Rows are points. Each copy is the shape, with its points in the same order, turned, moved and blurred by noise. Some copies are also mirrored. Which?
In the rows, zero is written as 128.

Shape, 7 rows:
[[165 140 107]
 [ 96 109 110]
 [178 161  93]
 [ 97 107 136]
 [106 123 167]
 [177 167 176]
 [102 157 103]]
Copy 1 (7 x 3):
[[165 171 133]
 [107 128 153]
 [175 192 133]
 [ 99 120 126]
 [ 92 143  91]
 [143 191  67]
 [103 173 156]]
Copy 1 is: mirrored
Copy 2:
[[117  93  93]
 [168 150 106]
 [ 90  93  82]
 [175 137 128]
 [164 123 162]
 [103  63 160]
 [118 156 114]]
Copy 2 is: mirrored
Copy 3 (7 x 3):
[[174 119 131]
 [105 115  83]
 [195 126 124]
 [ 95 118 106]
 [ 84 146 130]
 [149 154 189]
 [142 148  87]]
Copy 3 is: only turned
Copy 4 (7 x 3):
[[110 116 156]
 [145 108  90]
 [ 91 116 165]
 [159 129  91]
 [175 164 106]
 [139 177 185]
 [110 130  89]]
Copy 4 is: mirrored

Shape, 10 rows:
[[162  88 100  91]
 [145 115 148 102]
 [121 153  94 218]
 [146 113 148  97]
 [145 144 123  95]
 [127 133 122  83]
 [161  98 117 127]
 [139 174 140 184]
 [147 144 116  79]
 [ 92 148 114 178]]
Copy 1:
[[167 110 139  75]
 [113 111 137  95]
 [139 127  34 179]
 [113 111 137  93]
 [129 142 141 109]
 [129 131 157 120]
 [147 106 104  90]
 [ 93 147  62 150]
 [135 151 154 106]
 [122 111  80 185]]
Copy 1 is: mirrored
Copy 2, 10 rows:
[[130 115 144  94]
 [140 121 131 151]
 [127 234  80 143]
 [144 102 134 144]
 [152 114 104 122]
 [128 102 105 130]
 [130 139 138 121]
 [162 193  89 169]
 [149  98 103 116]
 [108 189  75 164]]
Copy 2 is: mirrored
Copy 3 (10 x 4):
[[202 109 139 184]
 [152 129 153 152]
 [171  94  64  58]
 [158 133 161 153]
 [169 155 125 156]
 [157 150 124 173]
 [189 106 143 144]
 [156 143 112  65]
 [174 154 127 168]
 [134 106  77  95]]
Copy 3 is: mirrored

Shape, 10 rows:
[[132 134 154 119 151 110]
 [145 113  75 128  88 104]
 [182 183 153 113 159 162]
 [136 169 123 142 165 184]
 [143 147 106  93 125 140]
 [ 90  80 147 121  76 201]
 [138  76 117 152 120 126]
 [154 183  83 180  94 152]
 [127 133 136 157 108 153]
 [137 109 142 142 117 170]]
Copy 1, 10 rows:
[[123 156 159 139 149 131]
 [164 108 107 114  95 137]
 [130 139 221  82 163 150]
 [153 113 176 102 201 155]
 [120 117 145  88 140 130]
 [ 76  60 120 161 143 193]
 [152  97 136 172 122 132]
 [198 107 142  84 141 198]
 [146 119 145 141 145 184]
 [125  91 166 149 147 170]]
Copy 1 is: only turned
Copy 2 (10 x 6):
[[124 140 168 132 144 133]
 [170 113  85 126 102 153]
 [107 111 200 108 113 205]
 [ 87 109 161  66 105 171]
 [136 103 126 124 138 184]
 [104  12 113 131 128  98]
 [166 100 131 106 110 103]
 [106 124 113 107  40 180]
 [107  98 133 120  89 127]
 [121  80 154 113 102 128]]
Copy 2 is: mirrored
Copy 3, 10 rows:
[[140 137 107 135 163 100]
 [175 109 137  91  89 108]
 [112 221 133 117 154  83]
 [103 204 117 147 106 120]
 [122 152 112  84 125 102]
 [ 81 101 156 111 127 196]
 [174 120 135 139 132 150]
 [128 170 174 129  55  91]
 [116 134 160 137 119 126]
 [126 151 147 124 136 150]]
Copy 3 is: only turned
Copy 4 (10 x 6):
[[114 131 162 123 134 127]
 [135 162  78  97 108 111]
 [143 120 157  88 194 176]
 [143  77 120 117 170 170]
 [119 139 112  94 136 166]
 [177 139 113 174  64 189]
 [163 133 122 121  87 103]
 [165 131  51 119 186 125]
 [160 129 111 146 142 139]
 [177 123 129 138 120 153]]
Copy 4 is: only turned

Shape (12 x 8):
[[146 122 139 111  89 128 100  90]
 [ 54 139 146 115 116  89 146 152]
 [ 93 103 130 119  98 178  87 121]
 [ 92 102 112 102 136 126 161 147]
 [102 100 132  72  85 119 166 171]
 [126  77 132 122  93 166 101 133]
 [167 113 137 143  87 135  93 143]
 [ 91 164 174 105 131 120 184 195]
 [135 134 123 145  61 163 123 114]
 [113 128  88 113 110 154  93 124]
 [ 87 159 178 105 144 108 196 145]
 [157  99 130 166  80 104 147 103]]
Copy 1:
[[144 125 117  82  66 149 122 111]
 [137 190 178 108 113  84 111 147]
 [148 178 151 118  72 186  83 142]
 [111 183 148 148 119 132 142 159]
 [112 201 135 136  66 101 151 162]
 [121 155 118 129  65 173  94 159]
 [122 122  92 110  75 130  82 133]
 [162 193 136 175 119  52 140 148]
 [126 133 135 140  52 139  87 106]
 [110 167 131 120 100 178  99 102]
 [173 156 167 148 129  70 168 152]
 [ 98  86 130 113  63 108 115 137]]
Copy 1 is: only turned
Copy 2:
[[ 94 108 115 112  85 105 118 138]
 [102 154 186 126 148 107 173  86]
 [103 106 149 138 141 117 124 182]
 [ 95 113 151 117 179 129 132  89]
 [ 87 100 188  91 145 162 139  92]
 [ 89 105 134 134 131 150 104 165]
 [106 144 109 109  97 152 103 150]
 [168 142 190 110 150 150 161  62]
 [114 106 102 107 107 143 158 164]
 [101 120 123  91 156 101 122 164]
 [153 121 171 134 142 119 165  40]
 [ 75 127  77 129  96 152 145 104]]
Copy 2 is: mirrored
Copy 3 (12 x 8):
[[154 138 162 103 117 121 121  86]
 [ 85  67 107 129  66 102 113 114]
 [136 127 131  98 101 166  67 100]
 [133  96  78 129  91 127 117 148]
 [152 121  86 140  56  88  98 136]
 [152 143 123 131 118 152  69 105]
 [129 174 153 145 129 123 102  98]
 [ 86  94 129 155  51  91 115 192]
 [132 164 153 128  78 161 122  93]
 [119 146 112  81 114 151 109 110]
 [111  62 139 149  59 103 142 176]
 [142 141 136 177 116 132 159  78]]
Copy 3 is: only turned
Copy 4, 12 rows:
[[110 147 166  74 132 106 117 111]
 [ 72 157 115 159 174  73  68 139]
 [ 64 118 136  74 175 138 109 116]
 [113 110 122 153 187 116  71 126]
 [105 140 149 130 182 117  23 139]
 [ 99 116 144  74 166 154  98 140]
 [117 168 131  74 130 151 113 139]
 [ 79 175 140 208 156 129  53 146]
 [ 88 129 131  78 103 138  89 110]
 [ 99 132 120  88 166 130 108  79]
 [ 89 144 161 218 149  90  73 133]
 [143 123 129  92  94 108  98 153]]
Copy 4 is: mirrored

Shape, 12 rows:
[[ 79 162 114 110 115 165 149 140 111]
 [ 79 148 116 145 120   7 126 126 161]
 [ 98 149 140 111 130  64 131 151  81]
 [109 130 137 142 118 157 117 112 120]
 [156 161 136 158 159 131 155 126 162]
 [ 96 107 123 128 152 159 120 124 145]
 [169 114 145 118 138 132 235 145 149]
 [ 98 132 150  85 117 162 127 107 130]
 [207 116 105 146 134 122 114 119 158]
 [ 87 129 139 141 114 130 148 157 157]
 [103 120 146 157 108 158 163 130 117]
 [ 83 126 122 107 123 160 150 108  88]]
Copy 1:
[[157 121 150 109 160 158 155 165 145]
 [112 185 206 148 116  90 101 135  52]
 [130 144 150  96 151 152  99 140  54]
 [126 108 134 148 143 157 150 115 136]
 [112 133 136 121 116 110  97 106 173]
 [112  82 142 155 153 125 140 142 138]
 [183 110  80 107  96  85  81 137 154]
 [144  76 150 135 115 169 148 150 129]
 [ 70 119  93 118  85  94 141  92 138]
 [138 138 139 164 138 129 119 164 133]
 [165 123 110 157 152 145 135 124 142]
 [169  86 143 117 163 154 159 134 118]]
Copy 1 is: only turned
Copy 2:
[[117  85 124 137  95 105 133  86 129]
 [136 217 207 161 108 135  88 119 151]
 [103 140 167 173 142 153  81  85 123]
 [117 109 118 106 147 115 131 121 154]
 [ 87 160 129 100 118 143 158 150 103]
 [148 103 129 128 139 126 152 149 137]
 [132 136 127  76 115 156 128 122  23]
 [144  87 137 102 134 139 149  86 148]
 [120 175  82  88 140 188 130 162 139]
 [127 111 164 114 102 117 113 143 124]
 [118 103 128  94 134  93 109 125 111]
 [141  92 116 133 144 103 130  78 124]]
Copy 2 is: mirrored
Copy 3 (12 x 9):
[[137 135 112 144 145 173 151  85 119]
 [ 88 164 149 221  61 106 112 130 178]
 [114 199 114 172 131 109 146 126 149]
 [142 107 114 145 147 145 129 141 118]
 [165  98 174 142 136  96 114  95 149]
 [133  82 110 136 123 127 154 128 124]
 [ 94 128 187  72 161  90 117  74 131]
 [125 106  79 133 142 138 118 100 104]
 [178 104 156  90 108  97  90 151 168]
 [100 104 133 157 142 146 140 108 159]
 [109 106 149 136 172 154 133 135 118]
 [119 140 106 131 140 157 150 118  78]]
Copy 3 is: only turned
Copy 4:
[[160 122  81  97 176 169 157 139 135]
 [ 40 206 100 139 156 156  96  99 104]
 [ 56 140  93 117 153 153 178 125 126]
 [141  98 102 120 152 135 125 149 107]
 [133 130 119  62 110 116 102 130 123]
 [141  98  84 125 162 124 103 134 140]
 [155 137  90  94  40 152 133 132 184]
 [144  77  88 126 144 170 134 112 112]
 [131 114 169 116 105  76 119 108 147]
 [119 134 106 114 149 171 100 148 147]
 [150 119  93 127 137 160 136 177 133]
 [158 106  65 136 154 152 162 136 124]]
Copy 4 is: mirrored

Shape:
[[ 63 135 152 173  82  98 134 133 128 119  89]
 [149 106 165 171 121 132 119  88 101 111 159]
 [119 112 129 106 108 121 140 119  77 167 150]
 [ 82  55 121 189 142 125 155  97 124 167 153]
 [ 80  86 121 173 136 148 169 124  79 112 163]
 [109 149 138  27 102 112 185  98 163 172 146]
 [136 124 157  79 126  79 134  97 139 107 171]
 [108  90 157 121  92 106 154 136 122 109  73]
 [ 99 143 141 143 118 107 123 114 135  98  53]
 [ 92 149 149 123 151 115 103 130 128 115  64]
 [119 138 161 143 125 109 138 176 133 125  92]
 [ 84 127 173   9 134  90  97  89 139 151 168]
 [ 91  77 132 160  91 160 114 121 138 113 147]
 [100 121  93 127  86  95 127 154 134 118  92]]
Copy 1:
[[103 154 104  99 111 149 130 147 202  96 114]
 [121 145 129 174  62 118 121 100 138 102 162]
 [144 173 133 125  75 118 151 123 109 141 105]
 [ 79 193 106 148  73 113 175 121 167 173 168]
 [ 61 163  92 141  55 153 163 115 122 136 134]
 [113 154 233  86 136  87 168 138 110 141  75]
 [124 111 178  93 102  85 142 105 104 107 147]
 [125 107 114 122 103 122 171 164 176 110 107]
 [128 123 115 126 154 150 157 132 188  76 122]
 [142 148 115 122 169 152 165 146 154  76 140]
 [121 134  93 121 142 117 123 175 141 100 126]
 [168 163 229  55 114 114 178 144  84 106 154]
 [103 134 136 141  74 171 131 137 168 158 158]
 [134 119 102  87 138 145 140 127 167 145 105]]
Copy 1 is: mirrored
Copy 2:
[[138 123 122 125  65 170 148 106 113 115  84]
 [119  89 140 175 103 164  85 140 115 184 137]
 [109 149 163 117 100 140  90 107 163 174 145]
 [ 85 114 120 196  97 151 153  74 164 165 153]
 [113 101 160 150  96 176 149  68 122 181 172]
 [ 69 174 185  91 105 103 110 173 165  80 169]
 [136 115 184 147 126 131  84 170 152 109 159]
 [117 109 164 110 111 144 158 134 140 139  74]
 [145 114 130 120  94 113 147 131  88 126  79]
 [146 144 146 133 118 103 126 111  79 123  81]
 [139 160 139 123 134 168 144 132 104 137  90]
 [106 150 220 144 121  92  40 131 165  63 139]
 [ 84  75 121 137 120 174 113  85 126 138 124]
 [149 120 115  82 118 137 141 108 145 120 109]]
Copy 2 is: mirrored
Copy 3:
[[123  91 143  98  34 140 101 139 109 155 128]
 [132 114 198 182 115 114  97 116  96 132 150]
 [135 129 149 110 126 107 162 121  63 137 145]
 [110  84 150 159  82  64 166 133 130 183 186]
 [ 96  80 148 197  90 104 165 108  95 164 142]
 [210 139  95  80 121 149 188 112 103  96 187]
 [166 119 149 132 114 131 121 104  78  67 196]
 [151 103 128 110  56 101 123 129 125  93 108]
 [130 126 126 101  59 118  72 108 150 119 121]
 [ 96 140 128  94  73 123  97  87 148  99 129]
 [109  95 145 100  96 136 115 146 129  93 112]
 [159 184 145  73  93 139 175  76  75  66 222]
 [126 135 160 178  55 121 142 155 116 141 148]
 [121 120  86 110  66 114 100 163 102 122 136]]
Copy 3 is: mirrored
Copy 4, 14 rows:
[[ 93 156 158 181 146  99 101 103 151  95 182]
 [168 124 153 153 134 186 128 102 119 137 166]
 [ 94 126 148 130 105 166 113 118  90 142 111]
 [ 77  80 157 153 120 179 177 105 134 119 186]
 [ 98  79 135 128 151 167 135 111  91  84 182]
 [ 71 200 152  90  97 151 129 200 146 149 110]
 [142 157 117 120 106 169 103 181 139 175 158]
 [118 131 179 138 136  76 119 130 129 142 158]
 [131 146 135 148 143  72 112 105 177 113 147]
 [118 146 110 161 166  85 124 109 169 135 124]
 [124 167 126 175 144  83 145 122 107 127 151]
 [ 82 164 122 125 139 177  76 201 163 218  99]
 [123  95 179 187 147 158 126 142 135 105 156]
 [104 124 133 176 100  76 111 140 135 101 138]]
Copy 4 is: only turned

Shape:
[[105 100 112  88 112 107 160 131 152 141 143 108]
 [ 90  57 127 113 148 170 166 178  89 127 102 133]
 [158 180  84  95 169 132 103 143 118 145 137 115]
 [124 146 129 202 184 135 181 148 105 132 115 107]
 [ 98  92 132 100 175 156 110 153 172 148  42  49]
 [124 123 181 140 148 138 164 115 118 171 145 118]
 [103 132  99 122 117 177 123 129 129 100  95  78]
 [142 177 156 161 135 171 122 205 135  90  85 100]
 [ 60 167  90 124 104 120 129 118 138 128 132 157]
 [132 102  99 133  90 212 126 122 178 171 161 123]
 [106 186  81 123 141 105 179 122 141 161 144 137]
 [166 103  85 164 100 114 119 125 128 139 140 184]
 [119 101 122 119 137 109 155 108 121 110  97 156]
 [125  63 104 108 104 115 156 112 113 174 114 169]
 [123  71 159 115 117  86 114 143 101 162  86  89]
 [145 152 125 146  73 126 167 103 132 179 127 145]]
Copy 1, 16 rows:
[[139 129 145 165 112 113 175 105  80 125 129 118]
 [ 65 166 205 157 166  86 176 122  91 141 169  91]
 [127 119  99 125 155 104  96 147 132 155 111  94]
 [ 69 212 157 180 140  86 111 116 155 127  83 116]
 [ 56 113 137 148 198  84 202 111  67 173  63 136]
 [118 155 169 197 122  71 138 117 141 148 127 166]
 [ 78 127 136 123 171 137 181  89 140 132 114 114]
 [ 58 105 192 137 181  98 121 122 174 107  62  96]
 [137 149 172 117 102 180 138 103 123 164 112 118]
 [ 81  91 131 212 131 176 174 143 136 140 159 137]
 [146 162 130 166  94 137 104  98 122 166  98  89]
 [126 159 156 168 147 175  95 164 103  88 148 139]
 [106 165 172 137 143 120 120  91  77 118 139 142]
 [142 164 173 188 151 139 140 122  60 135 178 138]
 [151 158 179 157 197  77 186 130  79 121 112 156]
 [161 139 160 210 141 157 111  96 139 129 127 145]]
Copy 1 is: mirrored
Copy 2:
[[109 105 151 148 143 142 141 151 175 128 134 163]
 [133  77 153 115 110  84 194 144  91 111 134 195]
 [157 157 105  81 127 151 174 125 162 158 119 104]
 [177 124  94 133 140  61 152  86 126 104 165 121]
 [175 135 110 118 133  70 106 226 120 128  72 164]
 [117  96 156 111 161  58 153 125 162 103 156 108]
 [174 111 135 124  91 130 139 145 146  81  82 138]
 [189 106  99  82  36  66 127 108 149 135 116 129]
 [ 78 126  95 165  89 149 165 122 167 100 114 117]
 [118  49 154 138 148 122 136 101 153 134  38 126]
 [130 128  90 168 137 138 188 120 194 122 153 101]
 [106 114 164 157 122 148 142  59 111 166 133 109]
 [128 143 166 158 108 110 162 127 127 118 140 145]
 [ 91 102 188 172 142 127 176 139 105 146 140 134]
 [115 108 163 113 128 107 105 191  96 116 171 130]
 [122  87 171 173 123 116 156 110 169 127 146  67]]
Copy 2 is: mirrored
Copy 3 (16 x 12):
[[136  75 134 167  99 123 130 129 140 134  94 126]
 [ 97 102 121 132 161 115 125 180 101 204 107 152]
 [144 123 142 124 110  72 125 104 153 121 191 117]
 [137 181 100 184 146  55 113 135 102 177 122  97]
 [ 98  95  23 136 135 158  96  95 112 161 155 160]
 [118 144 154 182 147 128  86 121 112 151 118  85]
 [116 131  93 104 114 105 144  89  95 138 104 150]
 [144 167  84 125 124  76  90 148  40 113 145 150]
 [156 156 126 106  86 117 147 147 167 119  82 110]
 [119 143 173 137  78 174 169  96  82 155 141 143]
 [164 150 138 162  71  81 121 116 176 150 114  98]
 [183 156 173 167 153 125 193 153 128 128 130 131]
 [133 132 123 162 158 110 137 143 156 130  88 145]
 [158 108 172 166 160 157 151 145 166 169  98 149]
 [164  72 105 151 194 147 103 128 127 141 113 111]
 [193 162 181 175 113 137 116  99 125 133  98 127]]
Copy 3 is: mirrored

Shape (18 x 12):
[[125  85  98 116 111 164 144 124 156 149 109 184]
 [ 70 150 147  69 104  74 127 139 114 143 137  88]
 [169 152  96 180 156 150 161 102 190 102 102 138]
 [119 120  98 182 149 169 115 121 160  55 135 144]
 [108 156 152 159 153 124 166 130 112 110 121  76]
 [128 188 134 169 175  87 124  68  90 119 144  93]
 [108  83 133 136  77  93 134 170 115 134 152 108]
 [111 103  90 106  92 116  91 163 155 153 122 116]
 [105 166 125 129 188 135 122 128  89 155 151  72]
 [165 108 114 178 158 176 121 109 152  92  57 147]
 [122  73 134 113 113 116 122 104 145 137 143  84]
 [114 171 166 173 133 104 118 129 114 153 146 101]
 [178 109 107  91  65 155 110 127 157 160 111 108]
 [ 75 155 139  96 131  91 131 186 117 118 162  88]
 [110 196 154 154 142 164 135  88 123 124 147  96]
 [191 178 121 156 151 155 150  84  93  98 128 126]
 [159 153 117 165 157 195 110  87 148  76  67 163]
 [165 166 179 146 192 126 122 103 129 114 151 116]]
Copy 1 (18 x 12):
[[122 167 122 139 124 169  97 182 128 140  54 143]
 [168 120 154  75 121 172 139 114 111 141 192 112]
 [128 105 122 174 117  74 103 190 152 110  59  96]
 [126 139  94 136  98  84 102 126 141  71  52 125]
 [135 135 137 127 142 101 163 123 148 103 144  67]
 [147  60 170 154 144  83 175  88 136 124 116  98]
 [150 155  73 115 123 161 145 127 119 165 155 119]
 [140 156 106 131  81 167 100 146  86 167 130 123]
 [148 134 181 161 148 116 154  96  86 104 141  77]
 [ 71 150 136 148  91  87 129 175 149 108  49 118]
 [156 175 134 100 116 116 124 123 131 190 107 102]
 [133 110 131 169 122 127 154  93 153 134 161 100]
 [171 182 143 152  68 142 123 191 120 177 116 141]
 [160 133 113  99 136 142 123 105 101 101 201 104]
 [172 123 171 166 118 114 142 106 175  96 112  97]
 [154 107 163 175 138  69 187 167 147  99  84 142]
 [ 89 126 165 156  79  82 125 165 167  76  43 147]
 [130 129 169 161 157  53 135 114 154 120 138 130]]
Copy 1 is: mirrored
Copy 2 (18 x 12):
[[145 126 146  97 145 154 102  93 189 132 103 138]
 [ 99 130  53 139 168  63 194 125 147 162  90 114]
 [150  98 174 135  95 112  91 143 147 103 190 111]
 [149 147 134 170  78 150 105 116 141  82 162 121]
 [132  98 134 141 106  79 187 117  87 124 135 110]
 [144 160 123 139 106  29 135 135  59 150 147  88]
 [110 121  91 146 121 107 160  64 144 175 102 171]
 [104 133 101 165 130 118 130  96 193 170 101 134]
 [119 148 132 148 123  90 168 101  86 179 123  50]
 [143  94 193 152  96 129  66 136 140  86 116 111]
 [ 87 132 105 104  87 107 134 113 141 173 108 146]
 [101 149 143 161 142  59 164 102  83 153 139 124]
 [102 103 141 143 136 142 112 165 178 214 101 157]
 [116 114  49 159 153 102 202  77 134 156 132 104]
 [133 166 156 141 137 102 171 158  84 136 147  95]
 [176 118 168 140 115 107 111 165  65 157 155 106]
 [161 127 181 159 115 145  77 169 127  75 125  95]
 [104 123 134 127 141 103 114 134  53 128 164  75]]
Copy 2 is: only turned
